Every row gives one point. Each copy is the shape, with its points in the same order, turned, moved and blurred by noise. Say if it was mirrored as well.

Shape:
[-10 -32]
[35 40]
[32 51]
[-43 -21]
[-41 -20]
[-17 -4]
Copy 1:
[31 20]
[-47 -20]
[-51 -17]
[28 50]
[25 52]
[10 28]
Copy 1 is: mirrored
Copy 2, 6 rows:
[-22 24]
[41 -33]
[48 -35]
[-3 55]
[-4 53]
[7 26]
Copy 2 is: only turned

Shape:
[-57 9 5 -40]
[34 37 -8 50]
[-34 -11 12 9]
[57 -29 49 -7]
[25 29 6 -43]
[-24 12 1 23]
[49 20 7 -59]
[-11 -46 -62 -3]
[-24 -21 -28 30]
Copy 1:
[-52 -12 -25 -38]
[37 43 52 -33]
[1 -12 -13 -19]
[3 -41 78 21]
[-51 6 56 -26]
[11 8 -3 -32]
[-62 5 77 -9]
[-18 41 -21 45]
[17 24 -21 7]
Copy 1 is: mirrored
Copy 2, 9 rows:
[24 11 53 33]
[35 -23 -67 1]
[12 -9 8 49]
[-15 61 -57 50]
[26 51 -12 -10]
[27 -19 -7 31]
[16 64 -26 -11]
[-53 -25 10 1]
[-9 -36 -4 26]
Copy 2 is: mirrored

Shape, 14 rows:
[-20 -12 7 -60 -57 72 -42 -9]
[-48 -2 -19 26 22 10 -8 -9]
[-23 -3 -61 35 -13 -56 -12 -51]
[-13 4 -52 -1 -2 -19 -41 -13]
[55 -43 -25 8 24 -10 28 37]
[-10 12 -55 7 21 -13 -25 -34]
[59 -48 22 4 11 -46 0 42]
[33 -50 -32 53 3 6 -30 32]
[-45 43 -14 -21 -68 42 -29 8]
[39 -79 13 10 -17 -27 30 1]
[-63 -5 -22 -61 -46 12 -37 26]
[50 -24 8 6 -4 12 6 9]
[-31 17 13 -45 -78 20 -13 10]
[41 -40 43 9 3 -4 -23 15]
Copy 1:
[-14 -69 -6 -66 -51 -20 42 -3]
[-21 -3 -5 3 33 -33 -10 -61]
[-35 -28 37 57 29 21 -25 -53]
[-56 -20 28 18 16 5 -2 -17]
[-2 7 -25 13 62 -16 -32 52]
[-39 7 31 5 35 14 3 -39]
[-28 0 -57 16 13 3 -70 46]
[-45 -27 -56 17 67 -4 -3 17]
[-30 -48 5 -1 -62 -50 63 -26]
[24 -47 -39 13 34 1 -67 32]
[-64 -69 19 -27 -51 -59 0 -13]
[4 -7 -42 4 17 5 -5 26]
[-14 -56 0 2 -79 -36 18 -3]
[-17 -9 -71 -11 0 16 -29 19]
Copy 1 is: mirrored
Copy 2 (14 x 8):
[55 81 5 39 -6 32 33 -25]
[-13 -26 11 41 -33 36 20 42]
[-25 -37 -50 53 -27 43 -55 37]
[8 -15 -5 29 -18 61 -41 15]
[-13 -30 -15 -70 -35 -12 -4 8]
[0 -27 -13 21 -10 63 -29 39]
[-15 -55 -18 -49 -8 -28 -6 -46]
[30 -52 -37 -28 -61 16 12 0]
[63 41 30 77 -24 8 -10 10]
[-36 -11 -59 -33 -21 -31 13 -26]
[17 54 35 54 -54 39 -15 -34]
[20 -16 -22 -32 0 -11 17 1]
[34 52 13 65 -15 -12 -12 -19]
[8 -34 -23 -18 4 -9 34 -41]
Copy 2 is: only turned
Copy 3, 14 rows:
[-21 -3 -45 -68 -30 -16 27 56]
[-43 -36 1 44 -4 -13 0 8]
[9 2 -27 91 -12 -56 -27 -3]
[7 -18 -26 43 7 -27 -33 32]
[46 -7 53 7 6 20 -23 -32]
[6 -13 -5 60 14 -33 -13 37]
[28 33 20 2 14 47 -42 -47]
[2 -5 43 8 -30 6 -72 -4]
[-13 -40 -71 -3 -53 4 24 54]
[19 42 26 -6 -15 -4 -14 -67]
[-10 -51 -84 -32 -1 -17 -1 20]
[19 24 30 -1 -18 26 -4 -3]
[-1 -13 -80 -26 -42 11 33 17]
[-12 45 18 -10 -3 39 -24 -12]
Copy 3 is: mirrored

Shape (14 x 9):
[-11 -20 -2 -8 -1 6 6 4 26]
[19 6 65 -13 -11 14 44 -17 0]
[-18 -55 33 -14 1 37 -71 6 66]
[7 26 19 -32 4 19 5 -24 -11]
[-21 -20 -3 -43 -8 -18 -24 -36 3]
[-12 -14 6 2 -15 -13 -37 17 39]
[19 -14 -15 4 -25 -23 27 21 -23]
[25 -19 -7 4 43 -4 -29 -1 42]
[2 -37 23 23 3 21 5 -14 -6]
[0 -29 28 -16 -2 -31 -18 16 -20]
[-9 -61 1 -104 20 26 -54 5 45]
[30 -19 -31 -29 26 -16 25 -15 21]
[-46 -8 48 36 33 -2 46 12 16]
[-28 -1 -11 50 39 -4 44 54 -25]
Copy 1 (14 x 9):
[3 -8 -7 -1 -10 -6 21 28 5]
[-19 1 30 -58 -25 -9 -6 -18 -26]
[48 11 9 49 10 -54 41 42 -52]
[-20 -20 4 -3 -20 14 -31 -2 -21]
[-43 -15 -10 43 -10 -21 9 6 -9]
[9 25 -1 27 16 -23 2 38 9]
[-12 18 -10 -10 -17 31 7 -15 50]
[37 -36 -13 15 31 -17 1 16 6]
[11 -10 40 -6 -2 14 36 -1 -3]
[-16 31 -10 10 25 3 17 -20 0]
[17 -19 -67 65 -30 -55 36 5 -59]
[0 -52 -33 -6 -10 -10 2 -5 32]
[-23 0 24 -62 32 17 37 49 -10]
[3 7 -7 -48 33 81 31 40 27]
Copy 1 is: only turned
Copy 2:
[-12 0 -18 -10 3 -9 0 15 12]
[0 46 -25 24 -21 -29 9 -29 -26]
[-26 20 -2 -56 36 21 55 -5 68]
[-22 49 9 20 -36 4 -10 8 -10]
[-25 28 1 -44 -6 37 -17 30 -18]
[-6 -15 11 -29 8 3 32 9 20]
[38 1 -1 2 -16 -26 -24 34 -4]
[-25 8 14 6 63 -12 20 32 14]
[27 28 -21 14 18 15 -7 -2 27]
[22 12 18 -30 15 -11 -21 1 -11]
[-66 53 -1 -93 17 -11 10 41 56]
[-25 25 -19 20 15 -27 -16 62 -24]
[-6 -26 -29 36 32 -10 -27 -59 8]
[14 -45 3 51 20 -27 -70 -9 25]
Copy 2 is: mirrored
Copy 3, 14 rows:
[-8 -16 3 10 3 10 21 10 23]
[-21 9 12 -12 -11 -66 23 1 3]
[5 -48 -2 31 -34 29 121 11 17]
[15 15 -31 -17 -6 -18 12 -3 3]
[52 -38 -1 5 -25 3 16 27 -2]
[-1 -43 19 18 3 29 47 -10 2]
[-24 8 26 11 14 12 -30 7 -16]
[15 5 7 48 3 16 41 -12 46]
[-14 3 -1 32 11 -19 37 33 -2]
[23 5 38 20 -11 3 24 12 -21]
[40 -23 -12 6 -89 50 63 39 40]
[7 -2 -5 30 -7 7 -22 8 53]
[-7 7 37 -18 64 -35 54 24 31]
[-18 47 31 -6 85 23 15 24 22]
Copy 3 is: only turned

Shape:
[-6 -4 -4 -7 41 1 28 5 -6 -7 14 85]
[-69 -24 -22 -60 20 -10 -3 10 -5 -49 16 -11]
[23 25 15 65 -14 -2 -64 -34 24 15 50 2]
[-22 -26 29 -34 6 -6 -5 -1 58 -31 1 -14]
[-18 13 6 19 7 -6 -1 -18 -15 -12 13 -22]
[-7 -6 -8 77 -19 49 13 38 -28 -26 -34 -15]
[-16 -36 5 21 18 34 -8 -23 30 34 -2 -26]
[-29 -28 -21 -16 -1 -82 7 64 26 -5 1 67]
[52 11 -48 12 2 -30 -34 50 -43 -26 -19 37]
[-17 -79 16 15 -7 -7 -31 -22 -15 -2 44 22]
[-18 -2 50 -23 10 16 -19 -9 -8 32 54 -7]
[-35 4 -58 1 -21 -13 11 49 -24 0 -46 15]
[44 41 -80 -17 -29 -6 84 29 14 40 14 -25]
[8 15 2 0 -11 6 56 -18 -66 25 -37 31]
[-5 -70 -15 -41 78 -53 30 9 -48 1 33 -1]
Copy 1, 15 rows:
[40 -24 20 1 -2 -34 21 -28 13 34 13 -68]
[4 -36 3 -28 48 25 4 -12 -37 -52 43 -51]
[-2 -23 10 28 -17 -3 13 59 -23 56 -48 45]
[-16 -5 -1 -4 -12 31 -33 17 -19 -29 -11 -38]
[-8 -13 33 0 12 25 13 -13 -33 18 -3 10]
[36 -4 60 64 33 59 24 -54 -5 -3 -48 16]
[-28 -51 33 -12 -19 12 2 -14 2 -15 -59 3]
[91 12 2 -12 22 -52 16 6 -47 -32 -9 -69]
[111 -20 -10 22 41 2 -12 -31 -37 33 -6 16]
[-12 -69 29 42 12 -43 2 5 -47 -13 -10 -16]
[-51 -16 -1 -9 33 -29 -7 5 7 4 -10 1]
[83 3 15 -2 27 18 33 -53 -11 -40 4 2]
[92 26 89 -76 0 1 -29 -12 36 -4 9 40]
[20 7 41 7 -8 -27 7 -100 12 23 24 17]
[10 -69 37 -51 55 -40 -33 -58 -59 1 5 -66]
Copy 1 is: only turned
Copy 2:
[-12 -12 -27 51 42 -20 -2 11 42 39 -19 33]
[-25 24 -54 8 -18 -4 -20 -84 -2 34 20 -12]
[62 37 -10 31 -14 -4 -50 44 40 -15 -86 -40]
[17 41 -45 22 -50 -22 -17 -8 24 15 46 -14]
[26 24 -24 35 -26 -21 8 -17 -5 8 -37 -22]
[-20 4 -10 -17 -54 -47 10 22 -24 -26 -79 48]
[4 -9 -15 13 -68 -12 -38 39 -12 16 -21 -38]
[-1 36 -68 -47 46 -47 11 -2 46 62 11 -2]
[-11 -8 -12 -41 42 -31 21 -17 64 -38 -53 -2]
[46 -25 -62 4 -8 -7 -57 0 -2 24 -28 5]
[42 14 -10 42 0 44 -16 11 -17 22 -11 -28]
[-33 2 1 -53 -3 -52 18 -32 22 36 -36 -4]
[-20 -7 4 -19 -64 31 82 -8 78 70 -62 -19]
[16 -46 36 28 -4 -33 51 -12 0 44 -46 17]
[-9 -58 -102 27 22 17 21 -29 -8 31 7 -40]
Copy 2 is: only turned

Shape (15 x 12):
[-19 14 31 -52 -1 9 41 -17 -12 45 18 19]
[58 -12 6 48 35 -33 15 -33 -13 6 -18 11]
[-21 -2 -6 23 -37 49 28 7 46 -36 54 25]
[-8 -13 44 -11 -50 12 -62 17 28 35 -33 -39]
[29 -50 56 10 12 41 9 -59 15 11 9 -13]
[54 -44 -15 32 12 17 -27 -9 45 -9 -74 -13]
[-18 -54 14 28 -2 17 -32 53 16 13 -12 -38]
[-54 -19 -18 -20 39 19 18 -93 -19 -26 -36 -21]
[-23 -12 -27 -68 -1 68 -23 -50 -69 -11 -5 16]
[-41 50 25 20 24 33 -29 -35 2 50 0 -35]
[43 9 10 -37 14 29 64 20 -43 -18 31 -10]
[-26 -25 15 -15 5 6 -94 -8 48 -42 0 -14]
[-24 -2 10 40 -18 -7 -19 -64 46 5 43 -52]
[27 -63 -52 8 35 -18 -47 25 44 -10 -3 -23]
[-48 -11 -48 18 26 -33 4 -22 -21 -21 -25 9]
Copy 1 (15 x 12):
[6 3 8 10 -13 -15 9 -7 -48 16 -49 10]
[18 0 40 -51 5 -29 -51 32 26 7 33 -5]
[-13 1 30 91 27 8 15 5 10 -40 14 33]
[33 -12 -24 28 -52 51 -4 1 -24 65 39 12]
[-36 -11 34 5 34 -3 -42 13 -17 61 18 25]
[22 -67 37 -9 -14 27 -27 60 23 26 73 -8]
[-6 -15 -44 20 -47 8 16 29 31 36 48 38]
[-62 -50 21 -3 -10 -47 -6 -20 -36 11 24 -69]
[-65 -9 -31 -12 30 16 20 -4 -83 -19 19 -57]
[10 5 39 -8 -24 13 41 -65 2 50 16 -10]
[-6 -10 -39 -8 66 -21 -25 -12 4 -27 -41 13]
[-51 4 3 44 -62 63 -13 18 23 29 37 -37]
[-29 -8 46 31 -44 15 -43 -57 13 14 41 27]
[-38 -41 1 -11 -64 35 -19 61 51 -21 40 22]
[-18 -4 5 -13 -47 -56 3 13 -1 -35 31 -44]
Copy 1 is: mirrored
Copy 2, 15 rows:
[-7 4 -57 -38 -22 16 -2 8 -48 14 13 7]
[-32 -43 -1 23 28 -45 25 39 13 34 35 -38]
[-16 56 30 8 -3 -21 -5 25 -12 -16 -34 69]
[74 21 -33 -13 -59 14 46 7 60 23 6 14]
[2 -47 -14 4 -56 -51 -7 35 14 31 -18 6]
[23 6 -25 7 23 -80 15 25 100 28 6 -2]
[16 36 -12 12 -51 -26 27 -32 59 14 16 3]
[0 -36 -48 -8 -16 -31 -86 27 21 -58 21 -21]
[54 -22 -70 34 12 18 -73 -24 -27 -24 -12 4]
[41 14 -4 -28 -40 -12 10 32 -17 -29 -4 -71]
[-68 13 -62 33 -1 19 -17 8 -23 45 -27 -7]
[50 -18 24 -27 -13 18 -8 -19 90 -7 -20 22]
[9 -19 23 -6 -51 -7 31 60 28 -57 -5 11]
[-9 -9 -15 12 32 -40 40 -32 97 -27 -12 6]
[-12 -1 -15 9 35 -16 -29 -7 31 -50 62 -13]
Copy 2 is: only turned
Copy 3:
[-42 -12 25 -53 43 -1 5 10 57 -2 40 -31]
[0 31 6 -18 -38 63 9 -12 -11 40 -1 -38]
[-9 27 -51 16 14 -45 23 -43 66 -1 33 18]
[-11 -23 12 -38 17 -51 -2 -25 -69 -43 33 5]
[-6 42 27 -59 -24 -37 39 -26 2 45 38 -30]
[39 -1 -20 -29 -48 -21 -27 -25 -53 47 -10 -4]
[30 -25 30 -4 -27 -40 19 -41 -16 -37 -3 19]
[-16 -15 34 16 26 -46 32 44 10 95 -2 -44]
[-40 11 68 16 28 -58 -48 48 30 55 47 3]
[-42 1 4 -23 -4 -26 56 68 -18 -26 20 -11]
[14 21 28 1 -10 5 -30 -2 79 -4 66 -63]
[10 43 10 4 46 -75 -1 -19 -45 -10 -37 7]
[-57 28 -24 4 -6 -47 72 -26 -22 3 -4 -40]
[18 10 9 7 -40 -34 -35 -43 -11 -2 -75 -10]
[-11 -26 15 47 19 15 12 13 15 44 -36 -8]
Copy 3 is: mirrored
Copy 4:
[34 17 -34 -9 -23 -32 30 22 23 -9 48 -47]
[-21 -57 21 21 2 -18 57 -8 70 12 -20 -14]
[36 -11 7 -16 -8 -16 -3 7 -70 13 -17 27]
[46 24 24 12 -7 37 -59 -39 58 -34 23 -5]
[49 -48 8 61 1 -45 -7 15 44 0 21 4]
[-7 -51 27 65 5 65 8 -18 54 -2 -1 34]
[3 26 5 60 19 18 -40 -37 17 -17 -25 -9]
[-33 1 0 30 -4 -27 10 108 45 -39 31 31]
[0 -15 -16 -12 71 -4 -6 82 9 -56 70 -19]
[6 55 62 6 0 -25 -11 21 50 24 53 -6]
[47 1 -54 -9 54 -21 59 28 22 13 -16 -24]
[-15 -16 7 11 -1 26 -106 16 31 11 4 14]
[28 -3 78 10 -45 -28 -38 44 28 2 -22 1]
[-34 -38 5 55 4 66 -31 8 18 14 -44 -30]
[-78 5 7 1 -6 0 19 46 23 -32 -21 1]
Copy 4 is: mirrored

Shape (17 x 12):
[-20 -20 -44 1 -36 13 42 1 -12 -38 41 21]
[15 14 -22 -42 60 -63 -20 21 -7 -18 -10 -38]
[-74 27 -36 -35 -36 49 -50 56 20 -60 -19 -30]
[16 -14 8 -8 -51 -10 -17 13 17 -18 31 26]
[-42 69 46 -32 -85 50 -15 9 -10 -38 -33 -38]
[-13 -20 44 26 -27 10 26 36 11 0 16 60]
[27 -13 -45 -73 20 -60 4 54 -6 6 -59 -40]
[29 -41 -25 -15 26 15 -37 3 -35 27 -30 -21]
[1 1 23 44 -59 24 -18 8 39 5 -20 -11]
[-7 -25 9 51 -42 6 34 24 31 -29 -6 -2]
[-26 9 5 36 -65 21 13 -16 51 22 37 16]
[69 2 -37 -48 68 -46 -8 -5 7 -23 -49 39]
[6 61 -27 -50 43 11 6 26 -3 12 -39 -2]
[2 12 -4 -27 70 -3 -22 3 -27 -16 -11 -21]
[-45 -44 32 -14 -49 34 19 -8 56 -8 20 9]
[-54 11 11 16 -41 -22 -5 -15 1 3 -28 41]
[23 -26 -20 -18 38 -24 19 -21 4 -21 -35 2]
Copy 1 (17 x 12):
[-58 -20 -18 -53 -28 -52 13 -25 -8 -13 27 -3]
[4 23 -21 46 -15 -22 -71 11 -49 49 7 -12]
[-63 88 2 -12 -95 2 42 39 -34 18 -12 2]
[-39 16 -12 -10 -36 -7 -20 -7 47 -40 5 7]
[-29 100 -30 -55 -70 18 26 2 5 -26 -85 -46]
[-71 -8 1 -12 9 13 17 -2 25 -82 -1 -29]
[28 50 -31 67 -62 -34 -66 -16 -50 6 36 -31]
[39 -7 10 52 -33 -2 16 -13 11 14 21 -39]
[-26 51 7 1 -5 19 32 -40 37 -57 -26 28]
[-52 45 -8 -18 5 -6 19 -52 7 -53 20 5]
[-32 10 -7 -43 -5 -7 24 -20 26 -72 -24 61]
[19 -32 14 21 -43 40 -95 -34 -28 25 41 -23]
[20 11 29 8 -55 5 -42 5 -63 -8 -33 -31]
[11 -3 12 16 -8 6 -24 12 -26 54 -7 -40]
[-30 36 -27 -56 2 1 30 31 11 -72 38 2]
[-51 6 -64 -4 -28 28 12 -23 -15 -40 -32 7]
[7 -1 -14 -1 -6 21 -36 -31 -20 6 42 -15]
Copy 1 is: only turned
Copy 2 (17 x 12):
[-3 -12 -31 -10 3 -57 -46 -27 -3 24 15 55]
[28 44 -12 -20 -7 64 -15 0 -6 37 -55 -16]
[26 58 -110 35 19 -69 2 35 -23 53 -9 6]
[-36 22 -3 -3 4 -47 10 0 45 29 -9 36]
[39 10 -117 47 53 -51 55 6 57 9 1 8]
[-49 7 8 25 35 -22 10 -5 28 30 67 35]
[51 39 13 -20 41 25 17 -23 -38 57 -69 -21]
[67 54 35 -9 -32 -9 15 1 1 13 7 -8]
[-1 8 -14 24 17 -40 62 48 21 -3 24 47]
[-5 -19 -7 8 31 -29 13 35 2 32 30 69]
[-44 3 -26 1 24 -54 23 27 13 -44 30 59]
[7 27 12 -69 -40 51 38 -41 -19 71 -18 -23]
[26 55 -53 -12 7 40 32 -47 -32 15 2 -14]
[44 51 -28 -13 -25 45 -19 -2 7 27 10 -21]
[-23 4 -25 -31 56 -73 2 43 26 4 46 16]
[-30 -31 -28 38 3 -33 29 9 -1 -1 22 -18]
[26 -8 8 -53 -12 21 10 -2 -10 40 12 -4]
Copy 2 is: mirrored
